Rows are points. The points of each table are mixes of a few directions, plus a little noise. Count the directions of each table, and those that both share. Where both have some left over, give the other angles between the two spaces (their principal angles), to ten degrees, smallest first.

First (5 x 2):
[[ 14 -31]
 [ 16 -38]
 [ 20 -45]
 [-13  30]
 [-37  83]]
Second (6 x 2):
[[-34  77]
 [ 21 -48]
 [ 12 -28]
 [ 19 -44]
 [  8 -17]
 [-25  61]]
Directions: first 1, second 1, shared 1

First (8 x 4):
[[ 34 -66 -72  40]
 [ -5  23  17  45]
 [  9 -12 -18  43]
 [-19  42  47 -14]
 [ 22 -45 -50  35]
 [-14  16  27 -93]
 [-11  30  30  20]
 [-14  15  21 -75]]
Second (6 x 4):
[[-48 -75   7 -59]
 [-71  35   9  24]
 [-18  27   2  20]
 [ 96 -32 -12 -21]
 [ 30  -3  -4  -1]
 [ 12  48  -2  37]]
Directions: first 2, second 2, shared 0; angles 30, 70

First (8 x 8):
[[ 14   4 -26  -1   0  -7  -1   2]
 [ 19   5 -36  -2   0 -10  -1   3]
 [ 19   4 -36  -1  -1 -10  -2   4]
 [ 32   8 -60  -3   0 -17  -2   6]
 [-35  -9  66   4   0  18   2  -6]
 [-65 -17 121   7   0  34   3 -10]
 [-12  -3  23   1   0   6   1  -2]
 [ 27   7 -51  -3   0 -15  -2   4]]
Second (7 x 8):
[[  8 -22 -36  -9  44  33   2 -60]
 [-26  -2  -6  55  40  -8  -6 -35]
 [ 10  11 -35  33  18 -16 -10 -10]
 [-24  -1   4  15 -15 -32  10  25]
 [ -3  -1  -2  -8 -14 -13   7  17]
 [ 25  12  36 -36 -28  23  -9  24]
 [ 10   2  39 -50 -43  13   6  39]]
Directions: first 1, second 4, shared 1

First (9 x 11):
[[  34   42   12  -62  -35  -89  -33  -87  121  -46 -104]
 [   1    1    0   -2   -1   -2   -1   -3    3   -1   -3]
 [ -15  -18   -5   27   15   39   14   38  -53   20   45]
 [ -25  -31   -9   47   26   66   25   65  -90   35   78]
 [   0    0    0    0    0    0    0    0    0    0   -1]
 [  23   29    9  -43  -24  -61  -23  -59   83  -32  -71]
 [   0    0    0    0    0    0    0    0    0    0    0]
 [   3    4    1   -5   -3   -8   -3   -8   10   -4   -9]
 [ -21  -26   -8   39   22   56   21   54  -76   29   65]]
Second (10 x 11):
[[ 17 -33  67 -42  55 -51  35 -33 -14  -9  22]
 [-15   6 -73  14 -51  29  10 -24  73 -39  50]
 [ 21  12  35  61  -5 -21   4  63 -50  -6 -77]
 [-17  -2 100 -46  53  -4  10 -47 -37  17  26]
 [-19   4   9  -6 -29   0  12   9   7  77 -10]
 [ 14   9   8  21  22   8 -13  -3 -16 -82  -2]
 [  1  16 -25  60 -53   5   2  54   1  22 -53]
 [-24  -8 -18 -73  13  20 -18 -39  20  69  50]
 [ 51 -30 -64 -24  48 -32 -18   1  10 -85  16]
 [-27  30 -41  31 -54  47 -24  22  11  32 -15]]
Directions: first 1, second 5, shared 0; angles 70

First (10 x 14):
[[  10   -9   -7   13    3  -24  -17    6  -25  -15    1   11  -12    5]
 [ -31   17   25   42  112  -11  103   -6   70   14  -64   -3  -76    2]
 [ -11   15   35   10   34   22   48   12   38   15  -18   -8  -24  -18]
 [  -4  -13  -58  -40  -55   -2  -44  -38  -16    3   22   -3   58   30]
 [  44  -29  -28   -9  -85  -30 -110   15  -99  -39   53   20   41    6]
 [  27    2   50   18  -12    8  -20   48  -30  -15   17    6  -15  -36]
 [  20  -10   -2   -2  -36   -6  -44   14  -41  -16   24    7   15   -7]
 [ -55   10  -50   -9   72   -5   88  -69   89   33  -57  -15  -15   46]
 [  41   -2   47   -2  -64   23  -64   56  -58  -17   48    4   21  -44]
 [ -39   16  -13  -20   31   27   62  -37   73   35  -28  -20    6   14]]
Second (9 x 14):
[[  44    8  -27    1   39   21  -22   67  -65   59  -27   41   26   14]
 [   9   -1   17   38  -11   20   35   17   43  -18  -17  -11  -21  -43]
 [  -7   19  -13  -19  -31  -21    1  -46   -4    0    2    3   15    3]
 [ -18    9    5  -25   14  -14    3  -22   -2    4   33  -18    8   40]
 [   5  -36   44   82  -23   41   46   42   94  -65  -34  -24  -61  -98]
 [ -16   43   13  -45   65  -10   40  -10   -9   46   68  -45   24  102]
 [  43   17  -47   -8  -14    1  -37   19  -72   50  -46   61   38  -11]
 [ -84  -45   18  -50  -34  -56  -49 -105   28  -80   61  -37  -23   31]
 [  25  -15  -10   25   -5   18  -18   39  -15    4  -38   29   -4  -37]]
Directions: first 3, second 4, shared 0; angles 30, 50, 80

First (10 x 20):
[[ 26  17  43   4  56 -68 -23  14  -3  -9  30 -15  -6 -54 -19  35  24  11
   28  -2]
 [ -1  -1  -2  -1  -2   3   1  -1  -1   0  -1   1   1   2   1  -2  -1   0
   -1   0]
 [ 22  14  35   4  46 -55 -18  12  -2  -6  25 -13  -5 -44 -15  30  20   9
   23  -2]
 [-42 -26 -65  -7 -87 105  35 -22   4  12 -46  24  10  83  29 -55 -38 -18
  -43   2]
 [  0   0   0   0   1   0  -1   0   0  -1   0   0   0  -1   0   0   1   0
    1   0]
 [  6   5  10   1  14 -17  -6   3   0  -2   8  -3  -2 -14  -5   9   6   3
    7   0]
 [-23 -15 -37  -4 -48  59  20 -13   3   7 -26  13   5  47  17 -31 -21 -10
  -24   2]
 [  8   5  12   1  16 -19  -7   4  -1  -3   9  -5  -2 -15  -5  10   7   3
    8   0]
 [  7   4  13   2  16 -19  -6   4  -1  -2   8  -4  -2 -15  -6  11   7   3
    8  -1]
 [ -5  -3  -8  -1 -11  13   4  -2   1   1  -6   3   2  10   3  -7  -4  -3
   -5   0]]
Second (10 x 20):
[[  -3   18   26  -23    7   34   -1   -9    4  -18   19  -20    5   14
    -4  -40   -2  -17    9   12]
 [   0    3    4   -3    1    5    0   -1    0   -2    2   -3    1    2
     0   -5    0   -2    1    2]
 [ -19  -18  -21   29   -5    0   10   -4  -17   18  -18   13    1    7
     7   25    6    8   -9  -12]
 [ -17   28   46  -34   12   75    3  -21   -2  -29   31  -37   12   37
    -5  -74   -1  -34   14   19]
 [  70   -4  -26   -9   -9 -121  -27   42   42    6  -11   32  -20  -77
    -9   62  -11   36   -3   -3]
 [ -31    6   17   -1    5   59   11  -20  -18   -6    8  -18   10   36
     3  -35    4  -19    3    4]
 [ -27  -14  -14   26   -3   19   12  -10  -22   14  -13    6    4   19
     8   11    6    1   -7   -9]
 [  20  -11  -21   10   -6  -50   -7   15    9   12  -13   19   -8  -28
     0   37   -2   19   -6   -7]
 [   5    5    6   -8    1    0   -2    1    5   -5    5   -4    0   -2
    -2   -7   -2   -3    2    3]
 [   3  -11  -17   14   -4  -23    0    6   -1   11  -12   13   -4  -11
     2   26    2   12   -5   -7]]
Directions: first 1, second 2, shared 0; angles 50

First (9 x 32):
[[-17  51  17  12 -16  13 -33 -44 -60   5 -23  20 -43 -28  11  36  -6 -50
  -11 -24  30 -14   4 -43 -57  43  -8 -18 -57  38  16  -3]
 [ -6 -38  -9  26  18 -15  40   6  37  10  14 -38  18  21  11 -30   2  37
    4   8 -17  26  -3  15  42 -26   3  14  33 -40  19  30]
 [-10  18  13  15 -11   5  -9 -18 -21   5 -12  21  -8 -13   9   8 -27 -15
    6 -22  24  -8  -9 -23 -16  28  11 -11 -39  12  23   3]
 [ 18  19 -10 -52  19   7 -28 -23 -33 -54   4   1  -6 -44   2 -21  32  -5
  -24  -6 -15   2 -29  36 -17 -40   6  61  57 -26 -32 -45]
 [  3  40   7 -25  -4  13 -37 -29 -49 -25 -13  25 -21 -38   3  11   3 -32
  -13 -19  14 -14 -15  -6 -40  10   4  16 -11  14  -9 -30]
 [ -8  -6   3  17  14  -5  15 -27  -4 -14   0  -5  10 -21  24 -37 -24  18
    2 -28   9  15 -36   7  17 -11  26  34  13 -42  35   8]
 [ 21  11   4 -37 -44  14 -35  73  17  28  -6  56   5  40 -52  68  -1 -33
   20  38   6 -48  55 -18 -24  45 -24 -82 -60  92 -57 -28]
 [ 12 -44  -6   3 -11  -8  27  67  66  28  13   7  40  52 -24   0 -16  31
   28  29 -11  -6  23  11  46   0   0 -39  -4  10 -12  13]
 [-13 -51 -19  42  35 -23  59  -5  46  17  24 -86   5  32  17 -36  37  47
  -12  25 -39  48  11  21  49 -49 -18  25  66 -57  18  51]]
Second (8 x 32):
[[-23  -1  12 -13   4 -30 -27  14 -15  27 -33  43 -41   4 -33   3  15 -37
  -44   7  33 -32  15 -30  -1  54  32  30 -50  37 -10   1]
 [ 14   0 -21  19 -18  14   8  12  12  -2  30 -30  31  10   2   8 -12  22
   41   7 -25   0   8  10   1 -32 -38 -45  23  -2  -3   1]
 [  1   1  17  24   1  21  35 -25  13   2   3 -27   5   8  39  11 -14  15
   14 -12  -7  42  -3   1  -4  -7 -12 -25   1 -20  32  23]
 [ 33  54   8 -83   5  40 -45 -22 -47 -47  -9   1 -38 -29  -1  49  70 -47
  -36  17 -28  10  14  25 -73 -21 -35  11  35  29 -69 -60]
 [-19 -30 -25  48 -17 -30  10  42  30  49  14 -12  11  39 -28  -1 -10  14
   22  25   3 -30  33 -25  33  13 -17 -38 -23  22   6  35]
 [ -8  -5 -17  58 -39  -6  -1  20   8  21  18  17  46   3  -7 -11 -78  22
   65 -23  21 -39 -13 -26  25  12   2 -55 -43   6  38  16]
 [ 27 -13  19 -48   9  17  13  23  32 -12  -4  13  10  16   1  11  12   6
   -6  14 -16  23   6  29   5  -7   9   3  18   0 -25 -18]
 [-24  -5   9  -5  51 -26   6 -64 -34 -33 -19  -6 -28 -53  28 -71  14   6
  -55 -37  16  27 -60  16  19 -15  59 121  40 -73  34   3]]
Directions: first 4, second 6, shared 4

First (10 x 32):
[[ 17  -1 -13   9  -3  36  41  19 -27 -15  -5  18 -38 -31  -1 -25 -50  25
  -35  20 -20   8   7 -43  42 -39   5  12   3 -29  14   4]
 [  5 -20 -43  17 -15  -2  83  28 -59 -40  36 -11 -22  40  11  -9 -19 -17
  -43 -13   8 -75 -56  15  52 -55  29 -11 -64  -2  20  -2]
 [ -5   0  -6  -5  12 -13 -17 -19  16   8  22   2 -14  25   4  27   1  13
   48 -38  -4 -11 -27  61  14  26  40   5 -31  17  22  16]
 [  1   7  26   1  14 -44  16 -18  18   1 -18 -14  36  17   2 -21  54 -37
    0   5  -3 -18  24 -16   0  30 -27 -27  40 -10 -47 -31]
 [  1   1   4   7 -21  30  -2  22 -18  -4 -22   3   9 -40  -8 -17 -17   4
  -51  44   7  26  28 -67 -27 -33 -43   3  28 -14 -14  -7]
 [-12   9  36 -16  15 -41 -29 -21  39  18 -20 -17  47  15  -2  -5  61 -29
   26  -1   6  13  27   8 -35  48 -29 -15  44   7 -38 -19]
 [ -6  -8 -14  21 -24 -26 -29 -15   2   5  23 -12  32  28   9  42  31 -25
    3 -14  33 -55 -26  17 -38  13   3 -23 -35  25 -22 -12]
 [ 19  13   8  46 -18 -25 -83 -62  46  33  -1  18  27 -21   8  57  24  -3
   29   0  15 -34  23 -42 -49  58 -13 -31  17  -1 -59 -25]
 [-11   9  14 -36   8  60 -56  17  18  21 -20  20 -32 -51 -19   1 -51  60
   26  12 -15 108  24   9 -23  -5   2  50  21   7  54  42]
 [-12 -10 -10 -44  27  24  74  48 -34 -28   7  -8 -43  23  -8 -47 -37  18
   -3 -15 -26  34 -29  58  68 -44  35  36 -24   1  71  35]]
Second (9 x 32):
[[  -5  -30   16   23   37  -36   43    4    7    7  -36  -40  -33   19
    33    8   -7  -36   11  -60   -3  -33  -48   37   55  -38   29   41
   -24    2   91   -9]
 [  12   -2  -29    9   -2   -8  -48  -14   35    4   39   42    2    4
   -14   40  -16   27   33   -4    9   -7   -4   11  -22   50   15   -6
     1    5  -41   17]
 [  -9  -22    2  -37   23  -22   28   32   30   20  -45  -22    2   -1
     9  -22  -42   -2   13  -26   -1   71   -8   24   -3  -39  -26   55
    27   -2   71   27]
 [  29   24   -8  -30   -9   20  -49    0   34  -18   63   83    9   14
   -44    0   10   44   18   69  -12   38   48  -16  -32   75    1  -53
    35  -21 -121   25]
 [  17   25  -37   -7  -52   27  -52  -24    2    5   47   49   32  -17
   -22   15  -15   44    4   42    8   18   34  -38  -60   39  -20  -42
     4   -1  -88   16]
 [  26   18   10    0  -37   13   53  -14  -39    3  -19  -14   -8    1
    27  -32   -6   -3  -24   14  -22   -2    6  -33   23  -52   -6  -37
   -31  -33   12  -13]
 [ -26   -9   32   15   22   -1   33   13  -34  -11  -34  -51  -10   -2
    10  -16   35  -42  -28  -18    2  -35  -17    7   33  -29    6   18
    -7   14   48  -32]
 [ -17   -4   35    4   19    1   47   17  -31   -9  -40  -46  -12    2
    13  -32   26  -35  -27   -9   -8  -10   -6    2   37  -41    0   13
    -3   -3   49  -24]
 [ -26   -3  -20   26   -3    6  -57  -12   -4   -2   27   -3   19  -16
   -18   40   18    0   -2  -12   31  -42   -7    2  -33   40    4   12
    -1   42  -27  -11]]
Directions: first 5, second 5, shared 1; angles 30, 40, 60, 60

First (10 x 32):
[[  5   1 -16   4  -3   0   0  12  12  12   2  12   0   3   5  22  -1  -8
    5   8  -3  -6  11  12   3  -3   9   7   7  16  -3  -1]
 [ -5   1  28 -10   6  -9  -5 -16 -15 -14  -4 -22  11  -7  -9 -38   0  17
   -8 -20  -2  24 -15 -21  -7   6  -8 -11 -18 -18  14   0]
 [-32  -7  15   7  -4  38  17 -23 -35 -54   6  -3 -48  -5  -8 -26   3  -5
  -11  32  38 -60 -41 -16  11  11 -38 -14  26 -61 -31  12]
 [ 55  10 -68   4  -4 -44 -18  62  77 102   1  38  54  20  25  98  -6 -19
   30 -16 -53  52  85  58  -6 -24  69  38 -10 121  26 -22]
 [ -5   0  38 -13   8 -12  -5 -24 -20 -17  -7 -27  15 -10 -11 -50   0  24
  -11 -28  -3  30 -19 -27  -9   5 -10 -15 -24 -23  17   2]
 [-29  -6  34  -1   2  24  10 -32 -41 -54  -1 -19 -29 -11 -13 -51   4   9
  -16   9  28 -29 -44 -31   4  12 -36 -20   6 -64 -15  11]
 [-13  -2  18  -3   3  10   5 -17 -19 -25  -1 -10 -12  -6  -7 -27   1   6
   -8   2  14 -11 -22 -15   1   6 -18 -10   2 -30  -5   5]
 [ 22   4 -25   1   0 -20  -8  23  30  41  -1  13  24   8  10  34  -3  -6
   11  -8 -23  24  32  21  -3  -9  28  15  -6  48  13  -9]
 [ -9  -3 -35  17  -9  31  14  14   6  -6   9  29 -39   9   8  42   2 -27
    6  46  22 -63   2  24  17   0  -6  10  38  -3 -33   5]
 [ 11   3   8  -8   4 -20 -10   1   6  16  -4  -9  25  -2  -2  -9  -1  10
    1 -24 -17  37  10  -3  -9  -2  11   0 -21  17  19  -4]]
Second (9 x 32):
[[-13  -9  -3  -8 -17  -5 -12  -2 -17   6  -3   5 -11 -17 -21  -9 -29   6
   -9 -16 -20 -17 -19  -5 -12  -6  23   0   2 -15 -21  35]
 [ 22  -8   2 -10  30   0   7 -23  -3   1  -9  -3  13  17  16 -10  12 -13
  -20  25  33  17  15 -30   1  31 -18  -7 -13  27   5  -6]
 [-33  22  -7   9  27  59  37  24 -12 -30  -8 -33  -7 -35 -18   2  26 -14
   73 -93 -37 -40   3 -10  52 -19 -21 -10   5  -9 -19  22]
 [  8 -12  15   7  23   6 -17 -13 -51 -27 -42  26  66  14  11 -16   3 -19
  -34  52 -24   5  -3 -28  32  57  -3 -11   1  -8  28   6]
 [ -1   1  -5  -8   9   4  -8 -12  13   2  11 -27 -26 -28  -6   4 -11  -1
   20 -28   7 -15  10  -1 -14  -6  13   4 -10  -4 -31  10]
 [  4 -22  -5 -27 -38 -44 -20  -3  -2  48  11  20  -2  20 -14  -3 -16   4
  -53  33   0   9 -40  -3 -54 -23   5   7   2   5 -21  37]
 [ 23  10  -9 -12 -19 -43 -39  -7  91  40  63 -44 -50 -21  10  48  -4  16
   29  11  34   5  25  66 -83 -52  25  34 -11 -13 -34 -41]
 [ 11  12   8  16   5  -1   8  16   9  -8  -2  15  36  33  23  14  39  -5
    2  38  -2  22   6  20  19   3 -29   3  12   4  44 -43]
 [-18   7   2  32 -18  26  45  20 -27 -31 -19  43 -22  16  -1 -30 -18  29
   -6 -25  10  13   2  -9  61  16   7 -17  13  12  49 -21]]
Directions: first 2, second 6, shared 0; angles 60, 80
